Every row gives one point. Each copy is the shape, with its points in the same order, turned, moved and blurred by noise. Is it also mirrored, or only turned?

Shape, 9 rows:
[[ 29   6  10]
 [-24   8  -7]
 [ 15  -5 -27]
 [-52  30   6]
 [-14  16  -7]
 [-30 -21  10]
 [ 15  10   0]
 [ 32   6 -30]
 [ -2  11  -6]]
Copy 1, 9 rows:
[[ 37  19   5]
 [-14  -4   7]
 [ 21  -6  34]
 [-47  10 -11]
 [ -9   9  10]
 [ -6 -26 -16]
 [ 21  14  11]
 [ 30   8  44]
 [  4   8  12]]
Copy 1 is: mirrored
Copy 2:
[[ 26  25 -17]
 [-27   7  -6]
 [  7 -16  -6]
 [-58  29 -19]
 [-19   9 -19]
 [-23  19  28]
 [  8  17 -16]
 [ 25 -15 -23]
 [ -5   9 -17]]
Copy 2 is: only turned
Copy 3, 9 rows:
[[  0  -3  32]
 [ -2   1 -23]
 [ 28  13   8]
 [-37   3 -41]
 [ -8   7 -11]
 [  4 -31 -24]
 [ -2   5  18]
 [ 23  28  22]
 [ -3   6  -3]]
Copy 3 is: only turned
Copy 4:
[[ 24  -8  -4]
 [ -5  23 -33]
 [-12 -16 -10]
 [  3  44 -60]
 [  2  14 -36]
 [-13  47  -6]
 [ 12  -6 -14]
 [ -5 -33 -10]
 [  6   4 -25]]
Copy 4 is: only turned

Shape:
[[ 11  36 -29  18]
 [  3  49 -18 -12]
 [ -8 -10  21  35]
 [-17 -35 -28 -35]
 [ -5  18  53  53]
 [-25   7  14  38]
 [ 25  16 -27   4]
 [-16   5  58  20]
 [ 16  36 -13  -1]
 [ 19  14 -25  -3]]
Copy 1:
[[  7 -10   0  56]
 [-23 -23  14  49]
 [ 41   7  17   2]
 [-15 -22 -43 -23]
 [ 47  22  58  14]
 [ 43 -10  26  10]
 [ -5   3 -14  41]
 [ 28  14  53 -16]
 [-12  -4   8  46]
 [ -6   1 -12  34]]
Copy 1 is: only turned
Copy 2 (10 x 4):
[[-35  22  -9   5]
 [-34 -12 -31 -11]
 [ -6  13  42  27]
 [ 50  -3   1 -28]
 [-35  -1  60  56]
 [-23   1  47  11]
 [ -7  22 -21   7]
 [ -4 -37  51  46]
 [-21   4 -17  12]
 [ -2  14 -21  -4]]
Copy 2 is: mirrored
Copy 3:
[[ 17 -13 -12 -56]
 [ 28  -1 -40 -43]
 [-35  15  10 -27]
 [ -3 -38 -11  37]
 [-40  47   4 -51]
 [-41   4  -9 -37]
 [ 27 -12   4 -30]
 [-49  50 -10 -18]
 [ 26   2 -12 -34]
 [ 23 -13  -1 -24]]
Copy 3 is: mirrored
